Each row of a before or after table is a point. One or more steps were done to the points. Then noise was added and the rows were shuffled. The steps act on columns, c1 being the first. What was done? A step turns or swaps two columns, mirrors them in a line or flattens them onto one, adds a multiple of one to another, or multiplies or shifts one. Angles are multiples of 10 degrees, from the lower column toward the higher: turns from -170 to 170, lines from 10 to 170 but not 90. Use the fewest steps. Two steps may share a column if one is a turn and the other turns, adds or multiplies; they go together, in the order done. Otherwise the lowest column goes first.

Before (10 x 2)
[[-40 -39]
 [-29 -10]
 [ 34   4]
 [ 25 -46]
 [-35  26]
 [ 27 -28]
 [-15  -8]
 [ 37  42]
 [ 33 -43]
 [-35  47]]
After (10 x 2)
[[  99  -43]
 [  25   -1]
 [  94  -49]
 [ -78   23]
 [  70  -28]
 [  18  -34]
 [-103   51]
 [ -14  -11]
 [  -4  -14]
 [ -28   45]]
Steps: add -1.5 times c2 to c1

Before (9 x 6)
[[  8   3  19 -14 -14 -14]
 [ 42  13 -39  43 -49 -18]
 [ 30 -18  14 -11 -14 -48]
 [ 10  10  28 -41  48  10]
 [ 21 -20  25  18  30  -3]
 [  2  20  21  -3 -11 -10]
 [-38   8 -10 -22   1  37]
 [-28  12   7 -20  50   0]
 [  1  -1 -16  -7  17  21]]
After (9 x 6)
[[ -75    8  -12    0   -6   93]
 [  82   11  -42  -11  -28  -44]
 [  60  -19   12   -5  -15 -122]
 [   0   -2  -15    4   16   53]
 [  46  -19   27   11   35  -12]
 [  17    2   21   -7  -19  -32]
 [  20   12   31   14   28   28]
 [   6   21   23   -1  -11  -25]
 [ -57   13    8   13   39    1]]
Steps: multiply c1 by 2; flatten c4 and c5 onto the line at 70 degrees; multiply c6 by 2.5

Before (8 x 9)
[[   5    3   -2  -60   36    2  -29  -50  -54]
 [  -7  -19   31   -1   15   -2  -49  -46  -23]
 [  27   87   22   30  -38   23   -8  -55  -24]
 [   9   64  -45  -23   36    6   -4  -98   28]
 [  33    8  -20  -18   42  -45   13  -19  -23]
 [   3   40   61  -26   13  -79 -121  -83   20]
 [ -47  -17    3  -40  -32   14   45   24  -50]
 [ -56   79  -44   40  -23  -61  -20    6  -23]]
After (8 x 9)
[[ -56   45  -43  -23  -69  -60  -20  -35  -24]
 [   6   24   -2   71   26    3  -28   26  -53]
 [ -49  -33    2    0  -13   12   45   50  -54]
 [  -6   -1   31   40   23   -1  -51  -22  -21]
 [  12   72  -44   99  -14    8   -6  -27   28]
 [  26   39   21   31  -83   23   -3  -52  -22]
 [  37   33  -18   24   27  -43   14   11  -22]
 [   2   40   63   90  -17  -76 -121  -20   19]]
Steps: turn c2 and c5 by -40 degrees; mirror c4 and c8 in the line at 120 degrees

Before (13 x 14)
[[ -56  -19  -17  -11   22   24   21  -12  -37    6  -26    1   34   16]
 [ -13  -21  -22   47  -74   27    3  -24  -56  -67   45  -23  -32    1]
 [ -18   35   -8    6    7   12   17   49  -20   41   -1  -22   50   52]
 [  -5   25  -92   -7  -48  -63   75    5  -19  -36  -28   23   -7  -52]
 [ -19   -7   45   28  -19  -10   71    9  -65   -1    1  -11  -10   43]
 [  12  -28 -109   59  -45  -83   18   -1  -33  -11  -23    3   -9  -13]
 [  18   -9  -49   41   -8   29   33  -35  -59  -38   22  -46  -58   13]
 [   6  -11  -42  -25    9  -43   54    8  -51  -12   16  -13   77  -20]
 [ -41   14   46  -22    7  -11   -5  -28  -29  -18   32  -49  -29   24]
 [  62   55  -21   79  -57  -46   26  -43  -59 -117  -84   51  -37   55]
 [  26   18  -68   94  -49  -18   -9  -39  -84  -29    6  -19  -36  -87]
 [   7  -21   14  -49    7    8   25   56  -80    4   -4   16    9   40]
 [ -20   -5  -31    2   37  -43   54   38  -18  -56   15   35   14  -30]]
After (13 x 14)
[[  -6   25   63   -6    6  -92   75   -3   55  -36  -28   24   -3    0]
 [  53   55   47   79  117  -22   24   53  -31 -117  -85   51  -15  -75]
 [ -52   36  -12    7  -54   -7   18   -8  -40   40    0  -22   21  -37]
 [  36  -10  -27   41   48  -49   34   12    7  -38   22  -46  -23  -58]
 [ -54  -21   -8  -50    1   14   25   18  -12    4   -4   16    5  -89]
 [  -8  -11   41  -24   27  -43   53    9   36  -11   16  -13   31  -40]
 [ -12   -7   10   29  -18   45   73  -16  -18    0    1  -10   -4  -76]
 [   3  -29   83   59  -29 -108   17   11   24  -10  -21    3   -4  -28]
 [  21   14   11  -21   33   46   -6  -44  -12  -18   32  -49  -12  -35]
 [  42   18   19   95   -5  -67   -9   19  110  -28    6  -18  -15  -50]
 [ -41   -5   43    2  121  -31   54  -12   33  -56   16   35    6   -7]
 [  22  -21  -27   47   26  -21    1  -17   18  -67   44  -23  -12  -53]
 [   2  -19  -25  -10   13  -17   22  -60   -3    5  -27    1   14  -41]]
Steps: turn c1 and c8 by 80 degrees; turn c3 and c6 by 90 degrees; add -1.5 times c10 to c5; turn c9 and c14 by 110 degrees; multiply c13 by 0.4

Before (13 x 20)
[[  56  -86   -3  -11   17   10   -7  -72   36  -32   -7   28    9    1
   -48    8   51   -3  -84   -3]
 [ -10  -57   32  -43  -28  -12  -20    6    7  -50   44  -40  -75    7
    80  -66  -18  -12   18  -46]
 [  62  -13   26   34   15  -21   -6   14   23  -56  -18   11  -52   -4
    55    2  -59   52   53   14]
 [ 102  -39  -41  -70   33  -86    6  -20  -74  -18   -8   -7   54  -30
   -43   22    8   52  -14   29]
 [  39  -38  -50   11  -33   15    2  -70    8   21   24   47  -56   10
   -29  -48   49  -29    5   -7]
 [  41 -121   13  -48   12   14    2  -67   27   20   13   58   21   12
   -23  -43    5    1   -7  -20]
 [  57  -16   50  -68   32  -86   21  -88  -57  -35  -21   36   20  -26
     4   54   16   60   -3   41]
 [  20  -11    3   31   12  -72  -32   17  -54 -101  -55   11   32    6
    -3  -26   -9   34   69   55]
 [  43   39   -8   31   69  -44    9  -15    4  -89  -38   16   25   35
    23  -38  -30   22   49  -17]
 [  -3  -14  -63   52 -109    7  -75  -17   -3   35  -23   24  -70   76
    43    4   56    3   61 -109]
 [ -28  -13   32   66   56   17   -4   14  -25  -52    2  -42  -64   32
    62   -5  -37   32   91  -23]
 [  30    2  -15 -100   -5  -28   10  -20  -57  -76   -9   55   50  -36
   -49   74  -13   62   -7   34]
 [  66  -49  -18   19  -27  -34  -34  -54   27   13   71   29   38  -21
   -33   -7   69   -8   19  -34]]
After (13 x 20)
[[  64  -13   67   36   19  -17   -5   19   27   57  -16  -27  -51   -4
    50    2  -63   18  -45    8]
 [ -18  -60   35  -45  -32  -20   15    4   -3   49   36   29  -79   -1
    69  -65  -15  -33  -32   -8]
 [  99  -41  -14  -69   32  -89  -16  -16  -69   22  -14   11   59  -32
   -51   22   11   62   11  -14]
 [   3  -13  -28   46 -110    9   83  -19  -24  -23  -19  -40  -64   78
    47    5   58   44  -50    1]
 [ -27  -14   62   68   52   17   -5   12  -27   51   -4   13  -68   29
    62  -10  -40   -5  -97   -5]
 [  38   44    5   33   72  -43  -25   -8   11   85  -37  -33   17   42
    30  -43  -36   20  -44   -1]
 [  58   -6   72  -72   31  -83  -32  -91  -47   23  -11  -30   23  -18
     3   55   10   11   14    6]
 [  23   -9   17   43    8  -69   14   21  -47  108  -59  -25   35    6
     0  -20    0   16  -59   -3]
 [  69  -88  -14   -4   14    9    4  -66   42   36   -5   10   12   -2
   -44   12   47   -7   87    0]
 [  36  -34  -43   11  -33   17    0  -72   13  -23   25  -49  -47    8
   -31  -41   48    4   17    5]
 [  67  -50  -21   17  -29  -36   40  -64   20    1   68  -34   34  -22
   -35   -7   65    8  -12    8]
 [  34    1   14 -100  -14  -18  -22  -23  -47   76   -6  -53   50  -39
   -56   72  -22   62   28   -5]
 [  45 -125   -1  -53    9   13    5  -68   27  -16   13  -57   17   10
   -19  -46   13   -9   33   12]]
Steps: turn c3 and c18 by -40 degrees; add -0.3 times c13 to c3; turn c7 and c10 by -170 degrees; flatten c9 and c20 onto the line at 10 degrees; turn c12 and c19 by 160 degrees

Before (10 x 48)
[[-22 -44 -10  54 -56   5  14   9 -30 -21  37 -53 -13  45 -56 -55 -40  55
  -36 -67  67  50  75 -80   0 -35  39   4   5 -19  47  -6 -50  49 -49 -30
   70  36   3  22 -70 -38 -75 -43   3  73  80 -54]
 [ 25  59  36  10  42  78 -59 -28  34 -64 -19 -17 -23 -19 -58  44  11 -68
   28 -40   9  29  24  36  48  43 -15  -4 -21  22  42  18  21  39  14 -17
   -5 -13  44   6  37  -1   0 -51  -5 -40 -30  -9]
 [ 74 -25 -34  36  43  -4 -37  15 -48  59  28 -19  -8  60 -16  22 -47  -7
    5 -80 -21  34  25  -5 -16   6 -12   8  -4 -56  79  43  32  -5  12 -23
   26 -35  -8  20 -70   6 -66 -26 -46 -31  28   1]
 [ 45 -30 -69  48   8  63   3  58 -40  39  21 -36 -47 -18  10  28 -36  32
  -26 -45 -21 -36  11 -41 -12 -51 -26 -29 -35 -40  -4   6 -30 -49  -3  11
  -46   6  -5  28 -13 -26 -29 -73  35 -10 -19 -27]
 [ 17 -17 -19 -10 -39  78   4  -1  21 -63  64 -37  59  41   5 -53 -68 -38
   28 -11  -2 -72  67  30  58  -4  58  78   8  61  52  -1 -29  60 -38  32
  -13   4  47 -41 -44 -44 -66  -2 -27 -29 -13   5]
 [ 18  20  -6  -9 -62 -34 -82 -40  48  21  37 -66  20  28 -60 -59 -24 -42
   59 -73  27 -42  36  -5 -58 -43  -4 -38 -40  52 -29 -21   6  56 -10 -65
   -1 -26  30   5  49  52 -12 -80  29 -33  15 -10]
 [ 52 -40   8  93  -9 -34 -42  22 -35  10 -25  10  33  27  41  29  29 -41
   18 -47  24 -63  -8 -23 -43  64  13 -12   7  30 -20 -28  16 -28  -2 -53
  -22  -8   1  19 -34  43 -70  39 -24 -21  31  24]
 [  9  31   6  14  16  23 -47  33 -75  -1  66 -50 -18 -24 -14  37  -6  14
  -24  47 -38 -56 -12 -52  41  61  71  56  -5  23  10  70  51 -20 -78 -83
   21  64  44  48  34  19 -41  44 -48  41  41  55]
 [ 96 -19  46  96 -66  -3 -27 -25  13 -23  14 -41 -30  36   1   1  13  28
   13  20   0 -34  22 -43  12  40 -22 -25 -17   2  85  48 -29  62  22  -8
   75  77  15 -35  28  16  12 -13  -3  69 -32  11]
 [ 80 -39  -7   0  28  57 -91  12   7 -65  12 -28  58 -28 -37  38 -72  16
   69 -57 -10 -10  14 -18  25  40  -5  24   9  64 -34  44   1  50 -10 -22
  -47 -27  77   6 -49  56  -7  38   8 -49  -5  52]]
After (10 x 48)
[[  75  -24  -33   27   42   -9  -36   18  -53  -37   24  -30  -12   57
     1   29  -51   -9    1  -82  -22   46  -23  -56  -12  -48  -23    5
    -8   64   84  -62   31   -9   11  -16   23  -34   36   18  -73    9
   -28  -25  -46  -38   31    4]
 [   7   40   -4   17   12   21  -46   37  -81  -46   64    8  -19  -28
   -43   37   -3    5  -47   48  -36  -45  -49   41   37   28   68   61
   -10   59    9 -123   51  -15  -76  -91   20   68   -3   48   36   26
     0   37  -47   39   38   56]
 [  51  -39    8   80   -3  -31  -46   19  -33  -59  -26    8   32   24
     8   27   23  -40   25  -48   24  -70    2   30  -42   31   12  -11
     6   61  -24   48   23  -30   -3  -59  -17  -13  -11   24  -37   47
   -31   30  -21  -18   31   13]
 [  20  -11  -21   -8  -40   73    4   -1   16   39   59  -78   61   43
   -36  -53  -64  -43   49   -8   -7  -58  -19   44   54   51   60   82
     7   24   47   -7  -29   57  -39   22  -18   -1  -42  -43  -38  -44
   -73   -3  -21  -28  -13    1]
 [ 102  -15   54   92  -67   -5  -34  -31   20  -21   14  -26  -30   37
    -9    2   14   23   17   18    3  -28  -38   22   19   40  -21  -19
   -21   17   87  -79  -30   63   12   -4   69   77   11  -37   32   12
    38  -19   -1   73  -34   21]
 [  82  -33  -11  -12   25   60  -82    9   10   -3   17  -17   59  -22
   -37   39  -75   15  113  -55   -8    3  -26   64   29   74   -7   28
    11    4  -29  -90    9   50  -10  -21  -47  -28  -43    1  -49   59
    -8   39   13  -48   -9   51]
 [  17   22   -9   -6  -51  -29  -84  -44   53   35   38  -43   19   32
   -84  -67  -14  -39   94  -78   30   -8  -59   45  -57  -44   -9  -38
   -40    1  -31   18    3   62    0  -64   -8  -28  -37    2   55   52
   -17  -78   36  -36   19   -9]
 [ -29  -38   -8   56  -54    6   11    0  -26   43   34  -85  -13   52
   -23  -54  -47   61  -62  -63   65   63  -40   13   -2    4   39    3
     8  108   44   13  -53   49  -49  -25   71   40    0   19  -65  -46
    10  -46    9   72   83  -49]
 [  20   63   42    0   54   84  -57  -26   33   -4  -17  -25  -29  -21
   -41   43   11  -73   41  -47   11   56  -17   12   49   74  -17  -16
   -25  -31   41  -44   18   36   18  -14    5  -15  -34    2   35    3
   -34  -48  -13  -38  -31   -9]
 [  52  -39  -66   54   14   57   -3   55  -41   19   17  -18  -49  -13
    -5   29  -33   36  -41  -46  -17  -45  -33  -29  -10  -62  -28  -20
   -38   63   -9   -4  -28  -45   -1   10  -53   11   15   28  -14  -20
    24  -73   42  -12  -21  -24]]
Steps: mirror c10 and c26 in the line at 120 degrees; turn c12 and c23 by 80 degrees; turn c15 and c22 by -30 degrees; multiply c19 by 1.6; turn c24 and c30 by -110 degrees; turn c30 and c43 by 50 degrees; multiply c32 by 1.6; turn c32 and c39 by 160 degrees
